Each row is a point. Two turns around zero, p and q, are shown by what they do to some points. Write where each new point lands after one turn and then the other. Backwards means that the second turn is done in reverse. Each puzzle has new turns, and all numbers are rounded.
In the rows, zero is written as 128.

Turn p:
[135 123 107] -> [127 117 108]
[123 171 106] -> [114 164  99]
[134  97 120] -> [131  96 127]
[129  85 115] -> [125  83 128]
[112 133 146] -> [120 139 149]
[135 158 173] -> [150 168 158]
Turn q:
[146 151 107] -> [149 133  99]
[152 117 114] -> [154 113 128]
[153 139 166] -> [146 164 152]
[123 124 125] -> [124 122 128]
[ 67 129 150] -> [ 64 136 136]
[126 109 106] -> [130  99 124]
Where do these land?
q, then p: [110 127 133] -> [112 130 137]
p, then q backwards: [102 108 152] -> [116  96 150]
q, then p: [139  96 144] -> [149 125 159]
q, then p: [112 170 120] -> [101 143  95]
p, then q: [130 145  88] -> [122 104  92]
q, then p backwards: [175 122 131] -> [166 127 156]

Turn p:
[110 141 102 117 106 107] -> [117 144 114  95 124 105]
[121 157 131 130 137 142] -> [127 153 114 137 131 145]
[138  77 134 115  96 125] -> [116  77 145 113 105 116]
[125  78 134 119 181 189] -> [128  66 108 165 169 171]
[187 122 117 139 103 112] -> [176 118 154 109  95 118]
[122 154 141 113 130 136] -> [116 150 127 125 127 151]
[121 138 128 116 144 121] -> [123 140 130 122 147 134]
[120 152 127 184 110 108] -> [140 164 124 156 104  87]
[108 132 138 120 147 114] -> [109 139 136 131 152 126]
Turn q:
[119 118 151  97 114 123] -> [140 116 139  90 120 130]
[160 106 153 112  97 104] -> [169 127 133 110  86 116]
[104 132 118 158 147 117] -> [ 92 135 133 145 136 110]
[147 136 130  89  92  81] -> [153 157 107  82  90 123]
[120 116  98 139 149 154] -> [107 105 111 154 145 139]
[126 146 123 152 180 168] -> [119 120 131 167 187 128]
[120 143 122 148 117 151] -> [117 136 142 147 133 153]
Where do these land?
q, then p: [114 124 139  96 123 131] -> [117 109 133 109 137 149]
p, then q: [151 112 139  95 154 112] -> [153  97 145 117 155 114]
p, then q: [119 148  81 154 103 132] -> [126 161  80 126 104 136]
p, then q: [125 122 125 141 100 135] -> [121 133 125 124  98 136]
p, then q: [118  87 137 106 150 143] -> [113  79 134 136 135 112]
p, then q: [147 135 155 109 167 164] -> [138  99 148 166 161 149]
q, then p: [ 91 147  97 162 111 107] -> [ 87 164  93 138 120 115]
p, then q: [159 148 152 161 115 100] -> [159 169 161 129 113 124]

Turn p:
[127 103 118 103 114 132 126 115 141] -> [123 109 118 109 127 124 122 106 150]
[116 110 125 123 123 129 122 163  95] -> [129 100 104 129 114 123 128 138  94]
[137 105 129 120 136 109 129 117 108] -> [133 112 136 136 125 103 120 107 119]
[130 123 154 133 120 121 110 128 133] -> [127 126 142 127 107 126 109 141 134]
[133 102 111 139 139 122 124 145 139] -> [129 116 104 145 135 109 124 138 140]
[111 112 126 141 132 142 118  80 138] -> [101 123 143 147 135 147 110 101 152]
[121 115 124 139 111 116 152 139 127] -> [131 110 125 137 117 123 157 132 134]
[121 181 116 126 133 116 129 139 138] -> [118 175 125 115 133 128 151 142 116]
[164 225 119 140 122 149 134 142 131] -> [167 212 127 112 137 165 152 148 110]
[120 104 157 116 151 144 136 113 130] -> [121  98 155 123 151 131 107 128 130]
Turn q:
[156 154 133 134 118 137 109 114 133] -> [152 157 128 126 114 135 103 126 125]
[ 92 129 107 115 111 136 111 174 105] -> [ 89 125 106  92 120 125 146 162 110]
[140 122 115 134 145 115 119 127 144] -> [135 118 116 140 145 122 107 128 127]
[101 115 126 117 128 134 136 112 146] -> [105 113 128 127 121 122 129 105 147]
[132 127 152 168 105 139 134 107 160] -> [123 147 153 170 102 130 108 127 152]
[141 116 125 133 144 128 165  81 129] -> [155 103 138 157 122 135 137  87 135]
[111 121 125 102 128 153 135 169 140] -> [101 124 107 103 137 144 144 147 156]
[124  82 135 118 118 128 129 121 108] -> [127  90 160 114 122 124 135 135 131]
[135 165 120 141 171 139 141 148 126] -> [131 150  96 145 157 161 139 123 111]
[140 159 131 127 139  90 142 128 118] -> [153 150 119 139 149 106 147 119 110]
[129 132 108 131 101 115 110 157 122] -> [124 133 111 117 117 108 125 165 116]
[137 114 159 117 128 122 105  99 105] -> [143 126 174 106 130 124 116 114 116]
Where do these land?
p, then q: [139 160 119 115 138 139 141 112 148] -> [137 150 113 124 147 145 132  98 136]
q, then p backwards: [ 85 132 110 126 132 155 152 130 140] -> [ 87 119  96 133 102 128 125 118 132]
q, then p: [102 142  91 148 134 134 135 122 113] -> [119 114 112 152 116 146 149 100 113]
p, then q: [107 150 138 113  88 149 158 124 110] -> [137 117 141 109 102 158 162 115 157]
p, then q: [132 115 154 141 143 104  91 124 131] -> [110 151 144 124 131 100 106 152 113]
q, then p: [126 142 129 134 154 138 160 122 123] -> [136 128 137 150 153 151 138 115 134]
q, then p: [164  89 128 126 141 125 103 123 120] -> [148 109 122 125 126 111  78 140 125]
q, then p: [114 155 122 120 129 115 158 152 136] -> [123 143 122 137 152 121 170 125 131]
q, then p: [121 112 130 114 125  96 113 125 127] -> [119 122 140 125 121  91 121 127 121]
p, then q: [164 118 151 119 123 128  87 149 124] -> [149 138 124  96 124 109  96 162 119]
q, then p: [154  93 136 153 100 126 110 126 135] -> [141 120 122 127  92 120 103 167 135]
